Rows are points. To make a cloud, some directions were put in groups of two or more. Within a group, all points are equally far from the middle, so they leave a hole (a ring in 2 directions, a hollow ball in 3). The other directions are filled evenly. Then the cloud was stretched, turned, moved and blurred a little. How many holes are there, and how many directions does each take, smallest first?

Cloud (13 x 2):
[[ -0.3  27.0]
 [-20.3  -4.1]
 [ 24.9  -6.6]
 [ 25.3  16.1]
 [ 14.5  28.7]
 [ -6.7 -34.1]
 [ -4.1  24.6]
 [ 16.8  27.6]
 [-12.8 -31.2]
 [ 16.1  28.0]
 [ 19.7 -18.5]
 [ 25.4  -5.0]
 [ 24.8  -6.9]]
Holes: 1 (2)

Cloud (28 x 4):
[[  5.6  -2.4 -29.4 -19.4]
 [  7.1  19.8  33.7  25.6]
 [  2.5  14.4 -37.2   6.6]
 [ 28.7  -2.6  41.6   5.7]
 [ 10.3 -26.5  -6.2   5.1]
 [-10.3  28.5 -23.0   8.2]
 [  2.0   0.1  -3.6 -36.6]
 [ 17.4   0.7  -4.0  36.9]
 [  3.7 -23.7  30.0  21.1]
 [  0.7  11.4 -14.6  39.1]
 [ 17.0  -0.7  18.3  38.7]
 [ 11.3  16.7  13.2 -34.0]
 [ -5.5  -7.3 -18.9  29.1]
 [ 39.4  -4.0  25.0   0.8]
 [-18.3   6.6  20.3  -3.1]
 [ 14.6 -17.4  31.1 -24.4]
 [-19.8  21.6  -6.0   9.7]
 [ 41.4  22.7  -0.6  10.9]
 [-16.5   3.1  24.4  -5.6]
 [ 19.7 -21.4  -7.9  -7.5]
 [ -0.4  25.0  30.1   9.0]
 [ 28.2  42.6   1.4  16.7]
 [ 43.8  25.8   5.7   2.5]
 [ 21.2  26.8 -30.2   1.5]
 [ -5.9  34.6   8.7  11.6]
 [ -7.0  13.7 -28.4  25.0]
 [-26.1  -6.5 -13.5   6.9]
 [-17.6 -21.4  -3.3  20.2]]
Holes: 1 (4)

Cloud (50 x 6):
[[ -4.8 -28.7  10.1  16.6  -5.2  33.8]
 [ 37.5   5.5  27.0   8.7 -10.8  25.1]
 [ 43.3  25.4  -4.6 -24.8 -36.3  -6.2]
 [  4.0  13.6  30.7 -29.9  -3.5   3.7]
 [  2.7 -35.9   0.8  20.9   4.6   9.5]
 [ 35.2 -24.3 -11.6 -15.7   9.3   7.2]
 [ 53.9  30.1   0.1  -2.4  11.2  15.0]
 [ 19.5  28.9   6.2   3.9  -2.4  39.1]
 [  6.6  -3.3 -11.4  19.8   9.9 -20.5]
 [  1.7 -27.2 -17.5   3.7   0.3 -27.6]
 [ 18.5  38.4   5.7  17.7   0.0  23.8]
 [ 18.4 -26.9  -9.2  20.3  18.2  -9.1]
 [-25.8  -0.4  29.4  28.8  -5.1  20.6]
 [ -2.6 -13.4  -5.8 -30.0  12.3 -19.7]
 [ 17.1  37.6  -3.2  26.1   6.8  33.4]
 [ 10.7  13.2  24.2   7.1  11.7  47.8]
 [-15.0  -8.0  18.5 -18.7 -35.9  -6.8]
 [  0.2  17.4   6.5 -23.2 -41.5  16.7]
 [-11.2 -26.1   7.9  13.8 -19.7   6.9]
 [  8.5   9.4 -26.8  26.0  11.2  13.4]
 [-14.1 -22.1 -13.1  33.1 -14.0   2.1]
 [-12.8 -22.4 -23.3  -6.7  -4.6  -4.9]
 [ -8.8   7.6  13.4   0.0 -31.8  -7.7]
 [ -7.7  14.7 -15.6  38.3  16.9   3.0]
 [-14.5 -28.2 -13.0   0.8   9.2 -14.2]
 [ 11.7 -23.2 -33.1  49.1  -3.7  28.2]
 [-12.6  -5.2  16.0 -12.2   0.0  20.1]
 [-11.5  -8.1  23.9  12.5  -5.8  -4.1]
 [ 11.9  14.9  -2.7  25.5  -7.9  -0.4]
 [ 48.8   2.2 -25.5  44.6   2.2  25.5]
 [  0.2  26.4  37.0   7.5   4.5  10.2]
 [ 27.6  26.6  -3.0   1.9  13.8  22.8]
 [  2.4  -6.9 -11.7  13.4   4.4  41.7]
 [ 51.6  -2.2 -18.4  18.1  24.0  36.6]
 [ -7.3  11.0   3.9  31.7 -26.8  16.9]
 [ 13.5  16.3  27.6  -9.0  19.4  27.8]
 [ 31.4  27.5 -16.0  -7.2 -19.8  -7.0]
 [  0.7 -16.3  -6.1  -5.6 -35.0 -29.8]
 [ 28.3  31.8  -1.2 -25.3 -19.6  -4.0]
 [ 13.9 -23.4  18.4   7.5 -13.4  29.9]
 [-15.5 -10.9  21.0  20.2 -16.4  42.9]
 [ 37.8 -28.4 -16.2  18.6  25.4  14.6]
 [-32.3 -19.0  -6.7  21.6 -11.5 -15.7]
 [-20.0 -22.6  -3.7 -15.4  -4.2   0.2]
 [ 16.5  18.0  -1.5   5.0  -1.8  44.4]
 [ 22.9   7.3  22.4  11.9 -16.4  19.9]
 [ 21.7  25.3  -9.5 -12.5   8.3  -1.7]
 [ 19.2  -5.4  18.5  12.7 -27.3  36.9]
 [ 39.8   4.0 -16.0   8.2  19.8  27.1]
 [ 34.4  -2.4   4.7 -16.9 -43.6 -11.1]]
Holes: 1 (3)

Cloud, 73 rows:
[[ 30.7  -3.7  25.9 -24.9 -10.6  -5.5 -20.6  57.3]
 [-19.4  -2.4   8.4 -44.2 -38.0 -20.2 -14.0  15.1]
 [  4.8  34.9   0.8  26.5 -17.4  11.0 -30.9 -17.8]
 [  5.9  28.0  11.3 -40.6  -7.5  -3.4   5.6   9.2]
 [ 21.9  -3.0  13.6   7.0   8.3 -14.8  12.4  29.3]
 [ -7.3  20.0 -17.1   3.6  10.9  44.4  10.9 -19.1]
 [-13.2 -33.2  16.2 -33.7 -45.7   4.1 -22.0  28.3]
 [ -8.0  -4.3  24.4   3.5 -20.7 -17.7  -4.9 -14.0]
 [-10.9   1.9 -17.5 -26.6  -7.4  18.2   1.6 -12.8]
 [  1.3 -38.5  -3.2 -21.8 -14.8  30.0  10.4  10.6]
 [  6.8 -19.3  -4.7 -42.7  13.9  -5.2 -21.9  36.8]
 [  0.8 -21.4 -26.5  24.5 -19.3  16.4  28.2 -27.3]
 [  1.9   2.3  -3.5 -14.7   1.1 -16.1 -21.0 -31.1]
 [ 18.8  -6.9   1.1   9.6  22.0  50.2  23.3 -14.3]
 [-29.6  14.2  -0.8  38.6 -20.7  -7.1   9.9  -7.8]
 [-16.6  17.9   6.8 -16.9  15.0 -13.4  20.5 -26.1]
 [ -7.3  -7.0  41.4 -22.8   7.1   0.2  -9.8  13.5]
 [-17.1   1.4  -0.8   3.7  -2.4  36.9   2.4  -5.3]
 [ 18.1   0.1  35.9 -27.1   2.6 -17.6  11.9  -6.3]
 [ 19.5 -17.2  30.4 -24.6  -3.4 -12.7  11.5 -11.0]
 [ -1.1   4.6 -47.0 -12.9  21.9  22.1   2.4 -21.0]
 [-14.5  -6.9   9.9  17.0  17.9   3.6  13.0 -49.3]
 [-13.7 -26.7  14.2 -27.5  -4.6   5.5   7.9   1.9]
 [  5.1   0.9  14.4 -47.0 -36.6  -1.5 -12.3  30.4]
 [ -4.6  -7.0  -0.7   8.7  36.6 -19.2 -15.8   5.7]
 [ 20.7  -4.9   4.7 -14.4  28.7   6.8 -33.2  26.0]
 [-31.7  17.6  -2.3  16.7 -17.6 -14.4 -31.5 -39.9]
 [  8.4 -14.7  20.6  -2.7 -46.4  24.7 -18.5  39.9]
 [-32.0  21.2 -40.2 -21.9   5.8  16.5  -6.6 -21.4]
 [-31.8  21.4 -21.7   0.2 -28.2 -20.4   1.3 -13.0]
 [-35.3  12.8  16.2  16.7 -27.3  -6.3   6.9   7.4]
 [-35.6   2.4  28.8 -23.2  -8.9 -27.7 -38.4  19.8]
 [  7.0 -23.8  18.7 -36.3  11.7   9.3 -29.2  10.2]
 [-25.5  13.0 -19.4  -5.8   5.8  -0.8 -18.0  26.7]
 [  7.9 -10.6   2.4 -16.4 -40.1   8.2 -30.1  48.4]
 [ 12.3  -2.6 -20.3 -22.0  22.7  22.8  51.2  -1.9]
 [ -8.0   3.3   9.4 -13.2 -30.9  15.2 -10.6 -10.3]
 [-24.9  24.5   3.0  30.7 -37.3  18.4   8.6   2.3]
 [  8.5 -16.4 -17.6 -18.3 -22.3  33.3 -34.0  35.5]
 [  6.4 -13.0  -9.4  26.5  10.2  -4.4  24.9 -13.3]
 [-14.0  11.3  27.4   2.6 -19.5  -3.1  -3.4 -13.5]
 [-22.1  19.2  -2.0 -15.9  26.2   4.0  -5.1  14.6]
 [-18.2 -12.3 -10.5 -24.8  -9.2  -5.9 -14.2 -32.6]
 [ 44.4   4.1   8.7 -31.5   3.3  -9.5   9.4   0.9]
 [  6.2  -6.7  11.3  12.6  -2.9   6.9 -39.9  24.9]
 [  7.6  10.1 -13.4  -5.3  50.7   9.0  10.9  13.6]
 [-20.2  12.6 -10.7   0.9 -22.6 -24.9   8.0  20.4]
 [  0.6 -10.8   9.3 -26.8 -33.2 -20.8  26.9  12.9]
 [ 22.7   4.0  17.1 -15.1 -16.6  20.7 -40.7  45.2]
 [  2.8   9.5 -19.2 -21.3  49.3   0.4   7.2 -20.5]
 [-14.6 -11.9 -25.6   4.9 -12.8  -2.7 -15.2  27.8]
 [-25.4  20.5 -10.8 -22.8 -26.6   0.4 -13.5 -14.6]
 [ -8.5   3.8  29.4 -11.2  46.8  -0.5  13.0  12.1]
 [ 19.0  16.2  10.7 -24.7 -18.5 -20.6  -1.8  16.0]
 [-20.1   4.7   1.1 -25.3   9.8 -42.0  -7.7 -31.0]
 [-13.9 -20.9  20.2 -26.6 -51.3   7.7 -45.1  13.5]
 [ 25.7 -14.0  -0.5 -16.7  11.2  29.0 -22.3 -24.2]
 [ -3.2  26.8  -3.4   4.3  26.5  -9.1  -4.4  30.0]
 [-25.9  -2.5  18.3   2.8   5.9   7.1 -57.7   5.7]
 [ -0.1 -13.0  -2.5 -28.9 -18.0  26.8  -0.4  19.0]
 [ 15.4   1.9 -16.4  -9.3  35.0 -16.8  23.7 -15.1]
 [-22.2  10.7 -14.6   2.7   7.3  27.6 -17.8 -41.2]
 [  6.7  10.0 -22.8   3.8  11.4   2.3  -5.1  29.3]
 [ 16.6 -15.4 -11.0   6.6 -15.8   5.6   5.4  39.4]
 [ 16.4  -6.9  -3.5 -28.3   0.8 -12.2 -18.6  51.3]
 [ -4.9   6.0 -22.7 -19.4 -40.0 -12.1  -1.5  -1.1]
 [  2.3  40.0   7.7  -1.5 -25.0  12.2 -23.5  -9.0]
 [ -7.0  -4.4   5.7  -8.2 -12.4  26.9 -17.2  23.7]
 [ -7.5  12.5 -29.7   6.7  30.5  34.2  26.7 -24.8]
 [-14.7   6.1  24.7  -2.1 -26.8 -23.8 -43.0 -10.3]
 [-18.2 -15.5 -11.6  19.0 -31.6  18.9 -12.6  29.7]
 [-27.2  -5.1 -20.4  28.8 -16.6 -14.8  11.5 -21.1]
 [ -1.0 -15.2  -7.8  -6.2  19.5 -34.2 -22.0   3.1]]
Holes: 1 (3)
